Each row is a point. Each copy is the shape, with its points in the same order, turned, moved and blurred by noise. Is it also mirrored, or only turned?

Shape, 9 rows:
[[ 23  -2   2]
 [ 17 -15  26]
 [ 25 -32  45]
 [ -9  -2 -12]
 [-27   9 -32]
 [ 34 -15  12]
 [-28  -5  20]
 [ 23  40  -4]
 [ 22 -17  35]]
Copy 1:
[[ -5 -15 -17]
 [  3 -36   0]
 [ 14 -60   1]
 [  2  13   3]
 [ -3  42  10]
 [  2 -32 -22]
 [ -1  -8  34]
 [-46   5 -23]
 [ -2 -46   0]]
Copy 1 is: mirrored
Copy 2, 9 rows:
[[ -6   4   3]
 [ -9 -15  25]
 [-22 -26  45]
 [ 15 -13 -20]
 [ 33 -18 -42]
 [-21  -1  18]
 [ 28 -40   9]
 [ 19  37   1]
 [-11 -16  34]]
Copy 2 is: mirrored
Copy 3, 9 rows:
[[-22 -14  -2]
 [ -2 -29   8]
 [  4 -57  14]
 [  4  12 -12]
 [  7  38 -21]
 [-22 -31   1]
 [ 31   2  15]
 [-44  18  18]
 [ -8 -41  14]]
Copy 3 is: mirrored
Copy 4, 9 rows:
[[-25 -12 -19]
 [-19 -31  -5]
 [-18 -58   4]
 [  5   8 -19]
 [ 24  35 -19]
 [-30 -28 -21]
 [ 15  -6  17]
 [-46  25  -9]
 [-27 -37   3]]
Copy 4 is: mirrored

Shape, 7 rows:
[[ -1 -24  -8  -3]
 [ 14 -23  -4  13]
 [  4 -24   3   4]
 [ 16 -26  15   0]
 [ -5  45 -21  11]
 [-28  -1  54 -36]
 [ -2  24   3 -25]]
Copy 1:
[[ 11 -22  23  15]
 [ 19 -14   4  17]
 [ 12 -17   9  23]
 [  4 -23  -9  19]
 [  5  36  26 -34]
 [-60  -2   9  36]
 [-29   3  21 -24]]
Copy 1 is: mirrored
Copy 2, 7 rows:
[[-15  -7  -8 -34]
 [-22 -11 -32 -24]
 [-10  -6 -19 -31]
 [ -3 -13 -34 -40]
 [  4   4   6  35]
 [ 55  19 -11 -52]
 [ 28  -8   4  -1]]
Copy 2 is: mirrored
Copy 3 (7 x 4):
[[ 12 -14 -26  -6]
 [  0  -7 -23 -24]
 [  1 -14 -21  -8]
 [ -9 -27 -14 -17]
 [ 33  34  23  -5]
 [-11 -43  24  44]
 [ 28 -13  25   5]]
Copy 3 is: mirrored

Shape:
[[ 43 -28 -21  13 -20  -8]
 [-17 -13  14 -18   0  24]
 [  1  10   8 -15 -34 -17]
 [  2 -10   0  23 -15 -24]
 [ -5 -32   1   0  23 -19]
 [ 21 -35  31 -11   8 -20]
 [  8   8   4 -18  12  27]
 [ 43  18  25  40  16  32]
 [ -1 -32  14   4  20  -3]]
Copy 1, 9 rows:
[[-30  16 -28  34 -28  -3]
 [  8 -35  12  -4  -1  -4]
 [ -7  26  17  -7  -9  -5]
 [-12  20 -12  16   9  15]
 [ 22  -4 -26  18  12 -16]
 [-13   1 -21   5  14 -47]
 [ -4 -33  -3 -18 -21   6]
 [-58 -30 -47 -25  -6  22]
 [  1 -22 -18  13  14 -12]]
Copy 1 is: mirrored
Copy 2 (9 x 6):
[[  1   5 -40 -16 -26  42]
 [-11  -2  22   1 -23 -13]
 [ 11  38 -15 -12 -11 -14]
 [-19  29 -21 -14   4  19]
 [-44   0  -8 -31 -15   3]
 [-22  19   7 -49 -37  14]
 [ 11 -20  12 -14 -13 -10]
 [ 26 -15  26 -29  21  50]
 [-36  -2  10 -27 -17  11]]
Copy 2 is: mirrored
Copy 3:
[[  2 -41  10  14  22  47]
 [ 10   3   3 -38 -12   2]
 [ 28  12  21   5  24  12]
 [-20  -9  36   8  10  13]
 [-35 -13   7 -30  16  10]
 [ -3 -38  25 -35  34   5]
 [ 12 -21 -22 -18 -13  -8]
 [  8 -60  17  13 -21 -36]
 [-17 -21  16 -34   8   3]]
Copy 3 is: mirrored

Shape:
[[  9  37 -18  28  15 -13  17  28  14]
 [-28   0   5   6  18  13 -11  26 -22]
 [ 28   6  34 -14  13  -4  17  18   6]
 [  6  -4  -6   4   7  -9  30  12  -6]
 [-32  -7  46  13  17  -9 -19   5 -25]
 [-45  17  21   0 -23 -12  19  25  -6]
 [  0   7  15 -20   7   8   0   2  -2]
 [ 19   4  -2 -41 -16   9  21  11  21]
 [-11  -5   8  -1  19  -8   6   2  20]
 [  8  11  20  12  38  18   7   5   1]
 [ 13  22   5   6 -10  31   3 -30  17]
 [  0 -14   9  -1 -17   2 -14 -19  16]
 [-21 -29  37 -18 -10  -8   4   7  12]
 [  3 -14   7 -22 -19  47  -4  15   6]]
Copy 1 (14 x 9):
[[ 15 -12 -41 -17   4 -31 -36  -6  13]
 [-17 -36 -15 -17  12  10  13  12  13]
 [ 21  11  -2 -40  14 -12  18 -26  -3]
 [  5  11 -24 -14   3 -22   9  11 -11]
 [ -3 -40  28 -29  11  19  16  19  -4]
 [ -8 -17 -21 -45 -26  19  -7  24 -20]
 [-15   7  -2 -25   8   6  10 -14  -3]
 [ -6  37 -28 -23 -10  -1  14 -34 -14]
 [ -4  -8   4 -15 -13 -21   8  -9  -2]
 [  5  -5   2 -26  18 -18   9  -6  31]
 [ -5  36   7  -2  -6  13 -17  -9  32]
 [ -1   9  16  10 -14  13   5 -15  -7]
 [  2  -6  14 -25 -25  10  35  -7 -25]
 [ -7  18 -21  -3 -10  34  36 -18  17]]
Copy 1 is: only turned
Copy 2:
[[  0 -13   7  16  -6  20  44  18  13]
 [-23 -11  -4 -33   6 -27  17  12  -5]
 [ 21 -25   7  -5 -18  -4  18 -34 -17]
 [  1 -11 -11  15  15 -10  27 -16  -1]
 [-15  -5  -8 -46 -19 -44  10 -19  18]
 [ -1  33 -15 -21  -9 -30  52  -4  -9]
 [ -5  -1   7 -17  -3  -7   5 -20 -20]
 [ 21  10   6  13   5   5   7 -20 -48]
 [  7   2  19  -1   1 -20   8 -11   7]
 [-19 -32  26  -6 -12 -10  15 -17   0]
 [-33  13  16  23 -27   8  -4 -22 -18]
 [ -5  19  -4   9 -16 -19 -22 -16  -6]
 [ 20  15  -3 -12 -10 -50   2 -26 -14]
 [-15  -1  -1   2  -7 -25 -10  -2 -60]]
Copy 2 is: mirrored

Shape, 15 rows:
[[  5   4  20 -11 -16 -36  30  21  34   6   4]
 [  1 -17  11 -17 -24  16  -4   4   0  -1  26]
 [ 12  36   4 -27   8 -22 -18  -7   9  27 -21]
 [ 44  18  24 -35 -14 -15   7  37  -2 -26  20]
 [ 23  10  16   6   5  11   8 -15  -7  11 -14]
 [ -9 -16  18 -31  23  17  11 -15 -10 -20  14]
 [  9   6   7 -21  -4   9   5  -5  -5   9 -11]
 [ 19  22  18 -19  -6  -2 -44   2  40  -6 -18]
 [ -5   0  21   6 -11  -5 -11 -12 -29  -4  -6]
 [ -3  32  23   3  10  27  -2 -26 -22   6   0]
 [ 15  23  12   6  24   3 -10  20  -1  19 -14]
 [ -5 -13 -25  23  31  19   2 -28  -1   3  27]
 [-29  19  -5   1 -14 -10  -7   0  17  -4 -18]
 [  4  -2   3 -14 -55  21 -13 -17   2  -5 -37]
 [ -2  17   2  -7  -6 -44  17  16  11   5  -4]]
Copy 1:
[[-22 -28  28  -7  26  28  36  11  28  13 -10]
 [ 11  -8  36  -5  17  -2  -9  -2   1   1  21]
 [  0  31  -9 -11   4   4  47  -6  37  -2   0]
 [  5  -7  33 -21  22  13  48  50  -5 -14  26]
 [-29  14  -5  -2  -5   0  12  -3  -4  -6   9]
 [  0  -1  -5 -35   8  10 -30  21  10  -2  22]
 [ -8  10  10 -18  -6   7  11  -4  12  -4  17]
 [ 16  -1  -6 -23  21 -25  48 -10  11 -13 -14]
 [  1  11   9   5 -21  -9  -1  15   6  21   5]
 [-24  27  -9  -3  -7 -29  -6  11  15   1  25]
 [-15  18  -4  11  -2  -1  24  13  22 -32  -5]
 [ -6  -5 -35  28  16  12 -35  -9   6  -5  28]
 [  1 -21  -1   2 -11 -12  19 -11  43  12   5]
 [  5  -9  27 -23 -29 -21  25 -38  -8  13  14]
 [ -9 -15  11   7   1  29  39  18  39  15   1]]
Copy 1 is: only turned
Copy 2, 15 rows:
[[  4 -33   7 -15 -26 -34 -18 -40  12  -6   2]
 [  4 -17  15 -14  19  22  -3 -35  -7  -7  -9]
 [ -1   7 -16   1  22 -36 -15 -15  20 -35  30]
 [-37 -22 -13 -48 -16   3  10 -45   7 -10  28]
 [  1   7 -21 -11  11 -12   9   6  -1  -7  -8]
 [  6   6  22  -5  18   6  44 -27  14   5  -1]
 [  3  -2 -11 -11  23  -6   2 -16  15  -3   3]
 [  6  37 -19 -22   4 -13 -21 -45   6 -38  19]
 [-28   6   2   6  20  -6   0 -12   3 -12 -25]
 [ -6  19   6 -16  30  -4   9  21  12 -17 -11]
 [ -8  15  -5 -19  17 -37  -9  -4 -12  -1  20]
 [ 20  14  26  28   4  12  15  16 -23   6   7]
 [  1  19  15  10   5 -16 -34 -24  28  -4  -2]
 [  6  12 -37  -7  25  21 -31 -32  28  -6 -29]
 [-16 -22   6   6 -13 -34 -20 -23  19  -7  14]]
Copy 2 is: mirrored
Copy 3, 15 rows:
[[ 21  13 -55  -8  16   0 -15  -4  10 -24   7]
 [-12  -4 -13  30 -15   1  -2  -2   7  -2  23]
 [ 29 -12  -1  -2  52 -15  19 -16   8   8   9]
 [-24 -17 -31 -14  30   8   1  20  16 -31  45]
 [ 22 -16  15  -2  10  24  10 -13  10  -7   5]
 [-21 -19  -8  11 -16  -5  16 -12  40  -1 -10]
 [ 12 -14  -1   8  11  10   9  -2  17  10   7]
 [ 10  20  19  19  47 -25  18   0   9 -22  17]
 [  3  -4   3  -7 -15   7  31 -10 -11   8   9]
 [  5  -9  27 -12  -4   9  15 -33  21  16  14]
 [ 34 -23  15 -16  12 -15   4  -5  11 -17  16]
 [ -5 -33  24  15 -23  -5 -18 -38  -4  -8 -28]
 [ 14  26  -3  -5   8 -26   0  -5  -5  16  -7]
 [ 10  30  13  31  12  27  12  24  -2  28   8]
 [ 20   1 -42 -22  22 -13  -3  -6  -4  -4  -2]]
Copy 3 is: mirrored
Copy 4 (15 x 11):
[[-15  -5   9   2  14 -34   1  38  33  22  26]
 [ 14 -23 -22   0   2   5 -23  11   3   1   9]
 [ 19  47   9 -21  17  11  16  22  16  19   8]
 [ 39   6 -21  26  20 -39   2  14  24  -5  33]
 [ 20  16  30  -2 -10   6  -2   6  -1  -2   6]
 [ -5   4 -13   2 -18  23 -14   5  11 -32  38]
 [ 21   5   4 -17  -8  10   4  14  13  -4  13]
 [ 25  14  14 -12  60  14  10   8  17   6  19]
 [ 10   7   3  12  -5  16  -4  17  13 -16 -22]
 [ 16  20  20  21 -15  43   3  -3  -8   2   7]
 [ 16  22  18  -4  11  -4  27  21 -21  -1   9]
 [-32   7  -3  -7 -15  12 -14 -32 -28  -6   1]
 [-15  -6   7 -10  13  21  28  12  24  13  -6]
 [ 40 -32  17 -24  13  30  -2  -3  37   3 -20]
 [-16  13   0  -1   2 -20  17  30  33  14   1]]
Copy 4 is: only turned
